Rows are points. To make a cloud, some directions were put in groups of two or more. Within a group, all points are equally far from the middle, so they leave a hole (a ring in 2 directions, a hollow ball in 3). The other directions are filled evenly. Then the cloud was stretched, turned, moved and blurred a little. Count the holes, and give their numbers of directions, smallest first.

Cloud, 14 rows:
[[ 0.11  0.82]
 [-0.05  0.43]
 [ 0.07  0.03]
 [-0.03 -0.66]
 [-0.14 -0.36]
 [-0.54 -0.56]
 [-0.19 -0.26]
 [ 0.34  0.71]
 [ 0.34  0.12]
 [ 0.31  0.09]
 [ 0.21 -0.42]
 [ 0.23 -0.30]
 [-0.21 -0.22]
 [ 0.12 -0.19]]
Holes: 0

Cloud (20 x 3):
[[ 0.35 -0.35 -0.17]
 [-0.30 -0.45  0.22]
 [ 0.10 -0.22 -0.64]
 [-0.04 -0.06 -0.76]
 [ 0.30 -0.44  0.58]
 [ 0.09 -0.05  0.72]
 [ 0.03 -0.22  0.63]
 [-0.11 -0.25  0.48]
 [ 0.70  0.24  0.08]
 [ 0.04  0.35  0.05]
 [ 0.26  0.32 -0.21]
 [-0.11 -0.67  0.07]
 [ 0.00  0.17  0.46]
 [ 0.39  0.03 -0.29]
 [-0.47 -0.15 -0.02]
 [ 0.56 -0.02 -0.08]
 [-0.41 -0.11  0.04]
 [ 0.61  0.26 -0.01]
 [ 0.43 -0.43  0.50]
 [ 0.10  0.01 -0.60]]
Holes: 1 (2)

Cloud, 29 rows:
[[ 0.50  0.03  0.26 -0.35]
 [-0.38 -0.19 -0.31 -0.48]
 [-0.70  0.18 -0.09 -0.18]
 [-0.36  0.59  0.05 -0.11]
 [-0.53 -0.44 -0.04  0.11]
 [ 0.59  0.13 -0.05  0.28]
 [ 0.43  0.37  0.03  0.41]
 [-0.13 -0.61  0.25  0.02]
 [-0.67 -0.31 -0.12  0.03]
 [ 0.10  0.17  0.57 -0.33]
 [ 0.21  0.68 -0.10  0.12]
 [-0.33 -0.23 -0.56 -0.16]
 [ 0.30 -0.38  0.52 -0.22]
 [ 0.19  0.02  0.60 -0.27]
 [ 0.36  0.52 -0.11 -0.04]
 [-0.30 -0.53 -0.41 -0.21]
 [-0.20  0.41  0.39 -0.33]
 [ 0.06  0.14  0.17 -0.63]
 [-0.17 -0.78  0.08 -0.17]
 [ 0.05 -0.51  0.41  0.00]
 [ 0.31 -0.28 -0.31  0.43]
 [-0.28 -0.01 -0.24 -0.55]
 [-0.63 -0.35 -0.10  0.05]
 [-0.25  0.40 -0.51 -0.08]
 [ 0.06  0.49  0.38  0.00]
 [-0.57 -0.13  0.04 -0.62]
 [ 0.56  0.11  0.14 -0.19]
 [-0.73  0.07 -0.04 -0.28]
 [-0.22 -0.20 -0.64  0.35]]
Holes: 2 (2, 2)

Cloud, 53 rows:
[[-0.51 -0.05 -0.21 -0.59 -0.54 -0.35]
 [-0.41 -0.64 -0.04 -0.14  0.19 -0.09]
 [-0.25 -0.29  0.48  0.36  0.00  0.22]
 [ 0.01  0.13 -0.56 -0.14  0.36 -0.23]
 [ 0.70  0.17 -0.20  0.04 -0.18  0.03]
 [ 0.21  0.29 -0.41  0.11 -0.48 -0.09]
 [-0.15 -0.34  0.25 -0.32  0.48 -0.24]
 [-0.40 -0.01  0.36 -0.13  0.69  0.08]
 [-0.57 -0.39  0.32 -0.32 -0.70 -0.21]
 [ 0.45 -0.54 -0.32 -0.23  0.22  0.13]
 [-0.34 -0.54  0.17  0.21 -0.56  0.12]
 [-0.20 -0.08 -0.63 -0.39 -0.46 -0.35]
 [-0.63  0.02 -0.14 -0.26 -0.47 -0.38]
 [-0.19  0.17  0.08 -0.02 -0.64 -0.22]
 [-0.06 -0.60  0.21 -0.40 -0.31  0.34]
 [ 0.54  0.22 -0.19 -0.04  0.72 -0.10]
 [ 0.55  0.05  0.14 -0.03  0.30 -0.22]
 [-0.21 -0.81  0.02 -0.31 -0.10  0.02]
 [ 0.10  0.00  0.24 -0.53  0.37  0.40]
 [-0.76 -0.35  0.04 -0.32 -0.66 -0.02]
 [ 0.21 -0.43 -0.47 -0.32 -0.36 -0.30]
 [-0.05 -0.39  0.34 -0.52 -0.49  0.14]
 [ 0.41  0.30 -0.43 -0.02  0.26 -0.33]
 [ 0.68 -0.33  0.06  0.26  0.54  0.12]
 [ 0.27  0.10 -0.19 -0.15  0.69 -0.24]
 [-0.66 -0.02  0.09 -0.30 -0.69 -0.27]
 [ 0.29 -0.22 -0.08  0.00 -0.55  0.34]
 [ 0.40  0.12 -0.32 -0.17  0.78  0.19]
 [ 0.02 -0.42  0.29 -0.28  0.37  0.54]
 [-0.53 -0.16 -0.36 -0.12  0.02  0.05]
 [ 0.40  0.06 -0.41 -0.22 -0.04 -0.45]
 [ 0.42 -0.47 -0.08 -0.46  0.14  0.09]
 [ 0.19 -0.23 -0.06  0.00  0.01  0.59]
 [ 0.06 -0.53  0.28 -0.17 -0.11 -0.31]
 [-0.05 -0.86  0.06  0.07 -0.05  0.23]
 [-0.10 -0.25  0.65 -0.02  0.63  0.42]
 [ 0.42  0.39 -0.27 -0.14  0.03  0.32]
 [-0.06 -0.10  0.69 -0.36  0.41  0.22]
 [ 0.21  0.33  0.13 -0.44  0.56 -0.04]
 [ 0.60 -0.37 -0.49  0.18 -0.11 -0.05]
 [ 0.67  0.14 -0.56 -0.24  0.25 -0.12]
 [ 0.68 -0.04 -0.03 -0.20  0.55  0.37]
 [ 0.21 -0.34 -0.12 -0.38 -0.47  0.34]
 [ 0.04 -0.30  0.21  0.22 -0.19 -0.33]
 [-0.63 -0.35  0.15 -0.06 -0.76 -0.07]
 [ 0.17 -0.19  0.34  0.05  0.78  0.51]
 [ 0.40  0.33 -0.03 -0.50 -0.06 -0.09]
 [ 0.85 -0.01 -0.39  0.04  0.06  0.03]
 [-0.08 -0.50  0.63 -0.28  0.36  0.37]
 [ 0.33  0.19 -0.80 -0.15  0.00 -0.01]
 [-0.16  0.38  0.26 -0.20  0.57  0.15]
 [-0.17 -0.56  0.34  0.01  0.23  0.55]
 [ 0.28 -0.54 -0.08 -0.06 -0.56  0.24]]
Holes: 1 (6)
